Each row is a point. The points of each table are mixes of a few directions, plus a little noise. Count the directions of each table, and those that both share. Where both have some left over, give the other angles between the two spaces (their principal angles), to ten degrees, smallest first.

First (7 x 2):
[[  2 -47]
 [  1 -26]
 [  0   6]
 [ -3  81]
 [  2 -56]
 [  1 -25]
 [ -2  65]]
Second (7 x 2):
[[  0  -3]
 [ -1  39]
 [  2 -32]
 [ -4  95]
 [  3 -67]
 [  0   5]
 [  1 -36]]
Directions: first 1, second 1, shared 1

First (6 x 4):
[[-40 -19  18  85]
 [ 41  17 -15 -78]
 [ -3 -10   8  31]
 [ 13 -22  17  53]
 [-30   6  -4   3]
 [ 19  27 -24 -95]]
Second (5 x 4):
[[ 28  39 -40  22]
 [ 42  61 -63  34]
 [-31 -43  45 -24]
 [-37 -52  54 -29]
 [ -3  -4   4  -2]]
Directions: first 2, second 1, shared 0; angles 80

First (9 x 6):
[[ 21 -43 -21  -5  -5  -3]
 [-47  40  16  21   0 -35]
 [ 42  18 -11 -25 -11  28]
 [ 33  17   4 -12   1  19]
 [ 20 -11  13   9  14  -4]
 [-17   8  40  23  33   5]
 [  4   4  13   4  10   5]
 [-61 -23 -22   4 -16 -15]
 [  5 -11 -33 -18 -25  -1]]
Second (9 x 6):
[[ -7  -9  19  -9  -9  25]
 [ 19  39  -3 -20  32  11]
 [ -6 -12 -15  -7  -9  28]
 [  9 -32  12 -22   2  26]
 [-18 -11   2   2 -23  26]
 [ -3  28  49  44   4 -95]
 [  6  -2 -42   2   5  -6]
 [  4  -3 -18   4   3 -11]
 [ -5   2  -3   6  -5  -4]]
Directions: first 4, second 4, shared 2; angles 40, 60

First (9 x 9):
[[-60  27  16   2  12  36  54 -45 -19]
 [-62  27  17   3  12  34  55 -45 -19]
 [ 72 -32 -20  -4 -12 -41 -65  53  23]
 [-11   3   3   1   2   6  10  -7  -3]
 [-69  30  19   3  14  41  63 -51 -22]
 [-22   9   4   0   5  12  18 -15  -7]
 [ 37 -15 -11  -2  -7 -21 -34  26  12]
 [ 19  -9  -5  -1  -4 -11 -17  15   7]
 [ 95 -41 -25  -5 -17 -55 -83  70  30]]
Second (9 x 9):
[[-21 -15  -9 -33  74 -37  -2 -32 -41]
 [ 71  34   2  17 -16  43  28  30  23]
 [ 21 -29  22  11  64  42  -5 -28 -42]
 [  8  13 -22  15 -40   8   1  22  24]
 [  2  49 -29 -35 -34 -60  26  30  36]
 [ 22  20 -35 -29  57 -28  20  -3 -18]
 [-27  -2 -20  32 -85  12 -20  25  38]
 [-10 -36  33  12  36  28 -17 -30 -33]
 [-65 -33  57   9 -54  -8 -31 -13  13]]
Directions: first 1, second 4, shared 0; angles 70

First (9 x 11):
[[-12 -20  10  30  21  -1  12  14  17 -29  38]
 [ 68  14 -13 -50  -1 -27  21  -5  18  26  21]
 [  4 -22  -1  52  17   0 -13  12  26  -7 -23]
 [ 24  20  57   1 -25 -13  12 -12 -22 -22 -25]
 [-33 -43  25 -12  27  20  16   2  25   4  28]
 [ 52  22 -34 -47 -77 -13  20 -58 -49  42 -29]
 [-65 -29 -73  87 -20  24 -30  -9 -27 -10 -10]
 [ 16  -1  20 -14  15 -13  21  10  13 -16  44]
 [-54  59   9 -44  41  21 -57  44  -1  14 -44]]
Second (8 x 11):
[[-62  10 -56  31  -9  26 -42   4 -29   9 -28]
 [  2 -54  34   0  35  20   2   4  56  32 -34]
 [ 27  29  -8 -11 -33 -26  28 -15 -37 -31  55]
 [ 20  23  14 -11   1 -14   2   7  -2 -11   2]
 [-14  -1  -2   5  13  10 -17   9  11  10 -27]
 [ 47  36  13 -22 -26 -35  33  -8 -26 -35  53]
 [ 33 -95  58 -13  24   9  53 -21  71  29  12]
 [-51  54 -54  23  -7  11 -58  19 -43  -5 -34]]
Directions: first 6, second 3, shared 3

First (10 x 14):
[[-44 -22   2   2  18  10  46  -7 -10  -1   9  38   4  -4]
 [ 44  32  17  20  10   5 -24  11  17   3 -18 -11  -7   4]
 [ 28  18  -9   7 -21 -13 -45  10   9   4   0 -36   0  -3]
 [-15 -39  -6 -62  -9   1  26 -28 -24 -20  -1   0  -1  17]
 [ 25  47  15  70  19   5 -24  30  30  20  -7   5  -2 -15]
 [  7  27 -11  43 -13 -12 -38  24  16  16  11 -19   4 -17]
 [-18 -49  14 -75  17  18  64 -41 -29 -28 -15  30  -7  28]
 [ 10  30   8  47  12   3 -13  20  19  14  -1   6  -1 -11]
 [-21 -52 -18 -80 -26  -8  18 -34 -33 -22   7 -13   1  17]
 [-17   7 -12  28  -8  -8 -11  14   5  12  15  -1   7 -15]]
Second (9 x 14):
[[-15  -9  -2   3   3   2  12   0  -3   1   5  11   2  -2]
 [ 32  35  -7  36 -16 -14 -51  23  17  13   2 -32   1 -11]
 [ 34 -17  16 -62   6  11  13 -26 -14 -24 -23  -7 -13  30]
 [-27  17 -14  57  -2  -9 -13  25  11  21  20   8  10 -27]
 [-36 -46  10 -51  20  17  68 -33 -25 -17  -6  43  -2  17]
 [ 38   4   8 -26  -5   1 -18 -11   1 -10 -17 -22  -8  17]
 [-61  22 -26  95  -6 -12 -11  41  17  34  40  20  17 -45]
 [ 42 -11  15 -59   3   8   2 -25  -8 -22 -26 -15 -11  28]
 [ -2   2  -1   7  -2  -3  -2   5   3   4   2  -2   1  -2]]
Directions: first 3, second 2, shared 2

First (10 x 18):
[[-26  -1  19  16 -14 -13  -7  -3  -9 -17  -5  10  -9  32 -19 -10   0  -1]
 [  2   0  15 -12 -19 -17 -15  10 -16   1  10  38 -56  12 -27  -3  -3 -15]
 [-42   2  34  -7 -29 -23 -27   3 -21  -4   9  44 -55  29 -31 -10  -8   3]
 [-25   1  21  -1 -18 -15 -15   1 -12  -5   4  26 -32  21 -21  -7  -4  -1]
 [ 32   0 -31 -12  27  25  15  -1  18  19  -1 -30  37 -45  33  13   2   7]
 [ -3  -2  15  25 -14 -16   1  -1  -8 -27  -7   4  -6  39 -25 -10   6 -15]
 [-37   3   8   9   0   3  -5  -9   2  -3  -4  -8  20   8   5  -5  -2  18]
 [ 20   0 -19   1  16  15  14  -2  12   3  -3 -23  30 -19  18   7   4   2]
 [ 39   1 -34 -24  26  24  12   3  16  27   5 -22  22 -54  34  17  -1   5]
 [ 38  -2 -30   8  23  20  25  -3  20   2  -8 -40  50 -22  26   9   7  -2]]
Second (8 x 18):
[[-26  -7  40  60 -33 -38  -1  -7 -18 -63 -16   8  -6  95 -52 -26  12 -24]
 [ -4  -1   6   9  -5  -6   0  -1  -3  -9  -2   1  -1  14  -8  -4   2  -3]
 [  9   3 -15 -22  12  14   0   2   7  23   6  -3   2 -34  19  10  -4   9]
 [ 14   4 -22 -33  18  21   0   4  10  35   9  -5   3 -52  29  15  -7  13]
 [  7   2 -11 -16   9  10   0   2   5  17   5  -2   2 -26  14   7  -3   6]
 [  8   2 -12 -18  10  11   0   2   5  19   5  -3   2 -29  16   8  -4   7]
 [  8   2 -12 -18  10  12   0   2   5  19   5  -2   2 -29  16   8  -4   7]
 [-17  -4  26  39 -21 -24   0  -4 -12 -41 -11   5  -4  61 -34 -17   7 -15]]
Directions: first 3, second 1, shared 1

First (11 x 24):
[[  2   0 -26 -13  -1   1  34  19 -12   3  18 -17  35 -12  -7  -6  -3  42
  -16  29  31   6  23   3]
 [ 26  26  32  32  16 -20 -13   1   3 -21  47  50 -12  80  11   2 -15 -71
    1 -66   2  32 -33  11]
 [-16 -19   8 -51 -19  32 -18 -10   5  22 -64 -41  15 -59 -14   1 -13  39
  -18  13 -17 -26  14  -1]
 [  8  -9 -37  20  -8 -29  12 -11   5 -17 -15  42 -14  10  40  43 -13 -16
   -2  -6  57  -4 -20 -27]
 [-43 -37 -36 -19 -32  -5  -5 -26   2  10 -55  -5 -10 -52  11  24  18  48
   16  67   2 -31  15 -25]
 [ 50  10  -3  23  20  13  -2   8   0 -10   6 -20 -18  11   1  -8 -10 -25
   -2 -45 -18  -4 -38  23]
 [ -9   0   7   6  -7 -16  -2  -7  -4  -7  24  28   3  38   1   1   3 -11
    7   1   1  16  -4   3]
 [ 25  15 -15  26  16  -4  29  21 -18 -11  71 -12   9  43 -17 -31  17  11
   12  13 -18  22  -6  31]
 [  3  20  26  27  25  -4  -8  10   9  -2   7  13 -25  -4   9  -3   7 -44
    3 -38   1   3   7 -11]
 [ -2 -20   3 -25 -22  11 -29 -27  11   4 -63   1 -10 -17  11  24 -24  -5
  -10 -16  -7 -21 -24  -6]
 [-45  11  43 -23  12  19   1  23  -6  28  25 -35  26 -39 -41 -46  33  32
    7  42 -40   8  67   4]]
Second (11 x 24):
[[  5  11 -10   4  18 -24  -4 -62  -4 -43 -46   7   8 -33  93   2  11 -35
  -44 -12  47  -7  60 -10]
 [ -2  95  11   6 -23  16 -40  -8  11  19   6   0  16  56 -20   9  55  21
  -23  20  -6 -29  17  15]
 [ -3 -80   3 -10   7  -4  43  40 -14   9  23 -13 -10 -18 -31 -17 -47  -2
   42  -3 -36  32 -49   0]
 [  3 -50  10 -54   4 -11   2  23  16 -15   5 -11 -35 -11   3   4  12 -13
    1   8  -9  17 -10 -19]
 [ 12 -48   0 -35  -1  26 -27  66  39  13  28  23 -49 -12 -75  33  -6  33
   37  -7  15  -1 -39 -26]
 [-10  52   3  39  -9  -1  11 -24 -25  14  -2 -10  40  29   6 -20   2   1
  -10   7 -22  -6   7  25]
 [  0 -39   9 -20  -8  11   9  49   8  19  32  -3 -21   7 -59   0 -12  18
   35   6 -31  14 -47  -4]
 [ -3  73  -1  32 -12   6 -15 -23  -7  13  -4   2  29  31   1  -3  22  10
  -18   7   0 -21  19  17]
 [ -5   5  -5  27   5 -10  21 -23 -22  -3 -10  -7  25  -5  27 -17 -17 -11
   -5  -4  -6   5   9  13]
 [  2   4  -4   5   2   1  -7  -4   4  -2  -4   6  -1  -4   3   7   0   2
   -4  -5  13  -6   7  -3]
 [  4 -25 -14   9  20 -13   8 -30  -5 -25 -29   9   1 -39  51   2 -20 -21
  -14 -19  35   1  26  -9]]
Directions: first 6, second 4, shared 0; angles 30, 70, 80, 90

First (9 x 32):
[[-17   6  -9  -5 -20 -13 -12   3 -24 -37  -6  -6  11   2  14 -19   6   2
  -14 -10  -8  27  -8   7   1   9  13  -6   4  16  -5  -6]
 [  5  -2   2   0   5   4   2  -1   6  10   1   1  -2   0  -4   4  -1   0
    4   3   2  -7   2  -2   1  -3  -2   3   0  -3   0   1]
 [ 48 -43  17 -19  78  34  19  -1  56  95  -5   7 -20 -13 -55  34   0  18
   48  15  23 -76  35   7   0 -22  -6  33  -1 -13  -3  23]
 [-21  28  -5  21 -42 -13  -2  -4 -20 -37   9   0   4   9  31  -8  -6 -17
  -23  -2  -9  33 -20 -14  -1   8  -9 -20  -4  -7   7 -13]
 [-12  14  -4   7 -22  -9  -4  -1 -14 -24   3  -1   4   4  16  -7  -1  -7
  -12  -2  -6  20 -10  -4  -1   5  -1 -10   0   1   2  -7]
 [  8 -19   0 -19  22   3  -5   6   3  10 -11  -3   3  -6 -17  -4   8  15
   11  -4   4 -12  11  15   1  -1  13  12   5  15  -9   6]
 [ 10 -15   2 -11  20   6   0   3   8  16  -6  -1  -1  -4 -15   3   3   9
   11   0   4 -15   9   8   1  -3   5   9   2   5  -4   6]
 [-11  18  -2  14 -24  -7   0  -3  -9 -19   7   1   1   6  19  -3  -4 -12
  -13   0  -6  18 -12 -11   0   4  -7 -12  -4  -7   6  -7]
 [ -7  13  -1  11 -17  -5   1  -3  -6 -12   5   2   0   4  13  -1  -4  -9
   -9   1  -3  11  -8  -8  -1   3  -7  -8  -2  -7   5  -5]]
Second (10 x 32):
[[ 12  17  22  -9   3  13  -4  -7  19  19 -19   7   3  20  16  18  13  -9
   22   0   0  -7  37   0  16 -11   5 -18  17 -29  -1   6]
 [-22 -15 -19 -12 -10 -22 -16  -2 -11  -9  24  -7 -14  12  16  10 -25  -4
  -25  19   3 -28 -20 -26 -10  21 -16  19  -5 -16   6 -18]
 [  3  30   1  33 -17 -15   3  -1   3  -1  -4  16  16   1  16   6   1 -12
    1   1  -7  41  -5  -9   7 -13   3 -14 -13   1   6   7]
 [ 25 -25  37 -52  40  61  10  -7  27  34 -23 -15 -20   7 -28   3  25  11
   38 -12  13 -65  56  31   7  -5   2  -7  40 -24 -12   6]
 [-22  -5 -20  -3 -18 -27 -16   3 -21 -27  13  -5   1   4  15  -5 -13   0
  -25   6  -4   6 -23 -13  -7  16  -2  10  -6   6   2 -12]
 [ -5 -14  -6 -12   5   0  -3   3  -7  -7   3  -7  -3  -4  -8  -8  -1   7
   -5  -2   1  -9  -6   5  -5   7   2   9   2   9  -3  -3]
 [  8   1  -4   7   7  -5   1  10  -9 -11 -17   3  21 -18 -15 -20  16  13
    7 -16  -6  38  -2  24   3  -8  25  -1  -5  40  -9  12]
 [ 20  -1  -1  17  21  -6   7   7  13  24  -9  13  14 -16 -19   4   6   9
   17  -1   0  18   1   8   4 -17  13   8 -14  22  -2  17]
 [ -9  -1   1   3 -10  10   9  -8   1  -1  21  -6 -20   6   4   6 -15 -11
  -12   9   4 -24 -11 -16  -9   8 -26  -1   0 -24   9 -12]
 [ -9  12 -10  26 -20  -8   9   1 -14 -23  12   1   3 -11   2 -14  -6  -5
  -17  -4  -5  29 -28  -4  -8   2  -6  -5 -14  15   6  -4]]
Directions: first 2, second 5, shared 2

First (9 x 32):
[[  1  31  16 -53   7 -27  17  14 -14  29  18 -28   4   8   2  -7   9 -26
  -27 -41 -40  39  -8   5  17 -10  -9 -26 -11  20   3  -8]
 [  7   6  50  -3  -3   7  -1   5 -10   1 -25   4  30  -6  -7   0  15 -19
    4 -28 -20  -4  17   2 -21 -17   5   6  10  23   1  -5]
 [ -3 -22  -4  46  17   0  16  15  25 -15 -14  18  14 -31 -23  33  -3  -9
   13   8  39 -23  -1  11  20  -8  12   8  17  -3  -4  25]
 [  0   2  16   7   1  -1   8  -2  -7   2  -2  -1  12  -8  -6   3   6 -10
   -4  -5  -7   1  -8  -1   2  -9   4  -4   6   2  -5   9]
 [  2  -7 -54  -4  -7   8 -25  -9  11 -14   3   7 -36  24  17 -16 -25  39
   17  29  27 -11  13   1  -7  20   0  12 -13 -19   7 -17]
 [  6   4 -28  -9 -15  20 -22 -27   9  -2  -9   2 -14  21  10 -16 -30  18
   18   7  10 -16  -2   3 -15   3   3   9 -11  -9   4 -21]
 [ 15   3  -9  14   7 -17  -4  -1 -29 -28  -2   0 -10  10  -6 -20  -5  25
    9  20  15  -2   8  -4   2 -19  34  -7  14  -6 -16  17]
 [ -1  -7 -23 -24  16 -25 -12  52   1 -16   9   6 -33  12  13  -3  14  29
   -1   7  15  18  53   2   6  26  -6   8  -4   8  14 -10]
 [-29  -9  34  27 -23  37  22 -46  14  43  17  -7  33 -30   0  26  21 -48
  -27   2 -37  -1 -72 -16  -2  13 -43  -7  -7 -17  -2  13]]
Second (11 x 32):
[[  2  -8   5   5  -5   9 -16  -2  -5  -9 -11   5  -5   6  -1 -13  -4  13
   11   5   0  -9  14  -5 -16   3   5  15   1   3   3  -6]
 [-19 -11 -32  16   1  -2  10 -46 -10  49  38 -57 -32  -9 -50 -39 -56 -23
  -16  -5 -38  14 -95 -18  40   1   6  -6 -24 -14  -6  24]
 [  2  -5   3   3  -3   5  -9  -1  -3  -6  -6   3  -2   3  -1  -7  -1   7
    6   3   0  -5   9  -2 -10   2   3   9   1   1   2  -3]
 [  8  -9  14   3  -7  12 -24   9  -5 -24 -24  21   2  10  10  -7  10  22
   19   7   9 -15  43  -2 -32   4   5  21   7   7   5 -14]
 [  3   2   5  -2   0   0  -1   7   2  -7  -5   9   5   1   8   6   9   3
    2   1   6  -2  14   3  -5   0  -1   0   3   2   1  -3]
 [ -8   8 -14  -2   7 -11  22  -9   4  23  23 -20  -3  -9 -11   6 -10 -22
  -17  -7  -9  15 -42   1  31  -4  -5 -20  -7  -7  -5  13]
 [ -6  -8 -10   8  -2   4  -4 -19  -7  14   9 -20 -15  -1 -20 -21 -23  -3
   -1   1 -15   1 -29  -9   7   2   5   5  -9  -4  -1   6]
 [ -1 -32   0  23 -15  26 -45 -29 -23  -4 -15 -13 -31  13 -30 -60 -38  28
   26  12 -20 -22   0 -23 -33  12  18  44  -8   2   6  -7]
 [  3  20   5 -15   9 -14  24  24  14  -6   2  17  23  -6  25  40  31 -12
  -12  -6  17  10  16  16  12  -7 -11 -24   9   1  -2   0]
 [  4   9   6  -8   3  -5   8  15   6  -9  -4  14  13  -1  16  20  19  -2
   -3  -2  11   2  18   8   0  -3  -5  -8   6   3   0  -3]
 [ 11  34  17 -30  13 -23  35  52  26 -23  -7  43  45  -6  53  74  65 -13
  -15  -8  38  12  51  31   8 -11 -20 -36  21   6  -2  -7]]
Directions: first 6, second 2, shared 1; angles 50

First (9 x 32):
[[  2 -16  15  26 -11  -2  -7 -10  13  15  10  11  23  43 -32   5 -12  28
  -12  31   9   1  21 -14  -7  -1   8 -19  -7   4  17  -6]
 [ -3  30 -28 -48  19   5  13  19 -24 -27 -18 -22 -42 -79  59  -9  21 -52
   21 -57 -17   0 -39  27  13   1 -16  35  13  -7 -32  10]
 [  4 -35  34  58 -24  -5 -16 -22  29  32  23  26  50  95 -71  11 -24  62
  -26  69  20   0  46 -32 -15  -1  19 -41 -15   9  38 -12]
 [ -2  23 -22 -37  15   4  11  14 -19 -20 -15 -16 -32 -61  45  -6  16 -40
   16 -44 -13   0 -30  20  11   0 -12  26  10  -6 -25   8]
 [ -3  26 -25 -41  17   4  11  16 -20 -22 -16 -18 -35 -68  50  -8  18 -44
   18 -50 -15   0 -33  23  12   0 -14  29  11  -6 -27   8]
 [  4 -34  32  55 -22  -5 -16 -21  27  31  21  25  48  90 -67  10 -23  59
  -25  66  19   1  44 -31 -15  -1  19 -39 -14   8  37 -11]
 [  1  -2   2   4  -1   0  -1  -1   2   3   1   1   3   6  -4   1  -1   4
   -1   5   2   0   3  -2  -1   0   2  -3   0   1   3  -1]
 [  1  -1   1   2  -1   0   0  -1   1   1   0   1   1   3  -2   0  -1   2
   -1   2   1  -1   1  -1   0   0   1  -1   0   0   1   0]
 [ -1  11 -11 -18   7   2   5   6  -9  -9  -6  -8 -15 -28  21  -3   8 -19
    8 -21  -6   0 -14   9   5   1  -5  12   5  -2 -12   4]]
Second (11 x 32):
[[-84 -35  -1 -17 -17  -1 -45  55  41  39   2 -30  23  28  -2 -57   6  50
   54 -28  19   7 -64  66 -42  38  12 -30 -80  73  18  19]
 [ 65  37 -12  30  11  14  25 -50  42 -48 -22   6 -37   0  26 -19 -19 -31
  -29  -8 -36 -29  51 -43  53 -23 -39  68  72 -83  27  -2]
 [ 18  13  -8  15   3   8   3 -16  36 -21 -14  -4 -17   7  16 -27 -10  -7
   -4 -12 -17 -17  15 -10  22  -4 -21  34  23 -32  23   5]
 [ 41  18   0  10   8   2  23 -29 -17 -21  -1  13 -14 -13   1  25  -4 -25
  -27  13 -10  -5  33 -34  22 -18  -8  18  41 -41  -7 -10]
 [ 49  21   0  14  10   4  24 -32 -12 -27  -5  15 -17 -12   5  21  -6 -28
  -30  11 -15  -8  38 -38  29 -22 -12  27  49 -47  -3 -10]
 [-19 -17  11 -20  -2 -10  -1  21 -55  27  19   8  23 -11 -24  45  14   6
    1  19  24  24 -16  10 -30   4  29 -49 -29  42 -34  -8]
 [-13  -7   3  -7  -2  -4  -3  10 -14  11   6   0   8  -1  -8   9   5   5
    5   4   8   8 -10   8  -9   5   9 -17 -14  16  -9  -1]
 [-55 -28   5 -20  -9  -6 -24  40  -7  35  11 -11  24   9 -12  -8  10  30
   29  -5  22  16 -43  39 -37  22  23 -41 -57  61  -8   8]
 [ 22  11  -2   7   4   2  11 -15  -2 -15  -3   5  -9  -4   3   7  -3 -12
  -13   4  -7  -5  17 -16  14  -9  -7  14  22 -23   2  -4]
 [-35 -16   2 -10  -6  -3 -16  23   1  20   5  -9  13   7  -6 -10   6  20
   19  -5  11   8 -26  25 -20  14  11 -22 -34  36  -2   5]
 [  6   3   3  -1   2  -2   5  -4 -14  -1   3   5   1  -6  -4  14   1  -5
   -6   6   1   2   6  -7   0  -4   4  -6   5  -2  -9  -4]]
Directions: first 1, second 2, shared 0; angles 80
